Each row is a point. Before rounding, the points of a table are all equally far from one centre. They may lie mostly on one side of it. Where is the centre, to within rounding?

Points (8 x 3)
| +2.10 | +2.55 | -2.54 |
| +1.33 | +3.79 | -0.24 |
| +0.59 | +3.53 | +0.90 |
| +1.74 | +3.43 | +0.39 |
| +1.75 | +1.53 | +1.97 |
| -0.91 | +3.30 | +0.76 |
| +1.17 | +3.71 | +0.29 |
| +1.37 | +2.23 | +1.89 |
Centre: | +0.37 | +0.96 | -0.65 |

Points (15 x 8)
| +0.78 | -1.24 | +0.45 | -2.10 | -1.88 | -2.00 | -2.54 | -0.38 |
| -1.35 | -0.67 | +5.10 | -0.44 | -1.96 | -2.18 | -0.70 | -0.94 |
| -0.88 | -1.42 | +3.36 | -2.35 | -0.61 | -2.15 | -3.30 | +0.02 |
| -2.08 | -0.38 | +3.23 | -3.28 | -0.37 | -2.53 | -1.93 | +2.09 |
| -3.66 | +0.37 | +3.15 | -1.63 | -1.49 | -0.84 | -2.90 | +0.50 |
| -1.93 | -1.54 | +2.43 | -2.78 | -0.04 | -2.11 | -3.04 | +0.62 |
| -2.71 | -1.16 | +3.35 | -1.82 | -2.56 | -1.92 | -2.59 | +0.94 |
| -2.99 | -0.99 | +3.04 | -2.34 | -3.16 | -0.77 | -1.86 | +0.70 |
| -2.25 | -0.43 | +5.39 | -1.32 | -0.24 | -1.12 | -1.06 | +0.32 |
| -1.00 | -2.61 | +2.27 | -1.44 | -2.11 | -1.68 | -2.33 | +1.39 |
| -1.34 | -1.92 | +2.01 | -2.39 | -3.11 | -1.01 | -2.24 | +1.16 |
| -1.14 | +0.76 | -0.14 | -1.91 | -2.20 | +1.18 | -0.91 | +1.24 |
| -0.06 | +0.02 | +1.99 | -2.74 | -3.99 | -1.81 | -1.93 | +0.11 |
| -1.29 | +0.18 | +3.64 | -3.26 | -0.80 | -1.59 | -2.90 | +1.59 |
| -1.78 | +0.60 | +3.91 | -2.50 | -0.50 | -1.67 | -2.34 | +2.39 |
Centre: | -1.08 | +0.23 | +2.01 | -1.33 | -1.01 | -1.32 | -0.53 | +0.18 |
